Every row gives one point. Examples show where two turns around zero, p and q, send a point. Where does a point land after both, in the order given? Backwards means that the second turn is done in reverse. Each puzzle has new turns, and all numbers are rounded.

Turn p:
[-20  11 -26] => [-15  15  27]
[23 15 23] => [ 31 -17  -6]
[-34   9  22] => [-21 -33  14]
[ 15 -45 -21] => [-13  35 -36]
[15 10  1] => [18  1  1]
Turn q:
[-11 -46  -1] => [-12 -46  -2]
[-10  31 -34] => [43 18 -9]
[ 2  3 29] => [-27  11  -4]
[18 12  6] => [-4 17 14]
Where do these land?
q, then p: [-14 -21 -35] => [  7  20 -37]
p, then q backwards: [-33  33  25] => [ 23 -47 -10]
q, then p: [18 17 -3] => [ 17 -16   8]
p, then q: [ 36 -24 -23] => [35 32 12]
q, then p backwards: [-9  9 24] => [ -6 -25 -10]
q, then p: [  2 -14  12] => [-18  -5  -2]

Turn p:
[ 15 -27  12   1] => [29 13 -5 -9]
[-19  16   3   8] => [-18 -16  -9  -3]
[-2 38 16  5] => [-10 -39   9   3]
[ 10 -21 -38  16] => [  1  33 -15  30]
[ -4  -6   6 -30] => [ -3  10  20 -22]
Turn q:
[-12   0 -47   7] => [ 40   5 -20 -18]
[ 10 -13  24   2] => [-24 -15   6   5]
[ -7  -2  -9 -21] => [ -4  18 -13  -9]
[-22  -6  33   2] => [-21  -4  -9  33]
[30 20 -1 10] => [  8  -4  35 -10]
Where do these land?
q, then p backwards: [22  5  3  6] => [  3  11   9 -18]
p, then q backwards: [ 17 -14  16  -7] => [  5  14 -23   9]
p, then q: [-48  27 -32 -22] => [  7  23 -41  48]
q, then p: [ 11 -18  -3  12] => [  6  21   0 -11]
p, then q: [-1 -1 16 12] => [ -2  -4  -6 -19]

Turn p:
[ -1 -11 -21   8] => [ -6 -15  19  -5]
[  8 -15  42  -1] => [-20  20 -22  28]
[-17 -13   6  14] => [-23  -9  -8  -5]
[-12  -2 -23 -17] => [  3   6  19 -23]
[22 41 -3 -3] => [45 -3 -9  7]
Turn q:
[ 14  10  19 -33] => [-38  11  12   7]
[  3 -36   6  26] => [ 17 -40   6 -11]
[-12 -15   3  -2] => [ -3 -10  -7 -15]
[  2   2 -22  -8] => [  9  18   8 -10]
[-7 39 -6 16] => [ 15  21 -19  29]
Where do these land?
p, then q: [  7   9   1 -11] => [ 0  4  9 13]
p, then q: [-22 -19 -20  -9] => [-31   3 -17  -9]
p, then q backwards: [ 48   7 -13   9] => [33  9 -1 38]
p, then q: [-15  -4  40   3] => [ 27  27 -16 -10]
p, then q backwards: [-18   8  -8   8] => [-12 -19   1  -1]
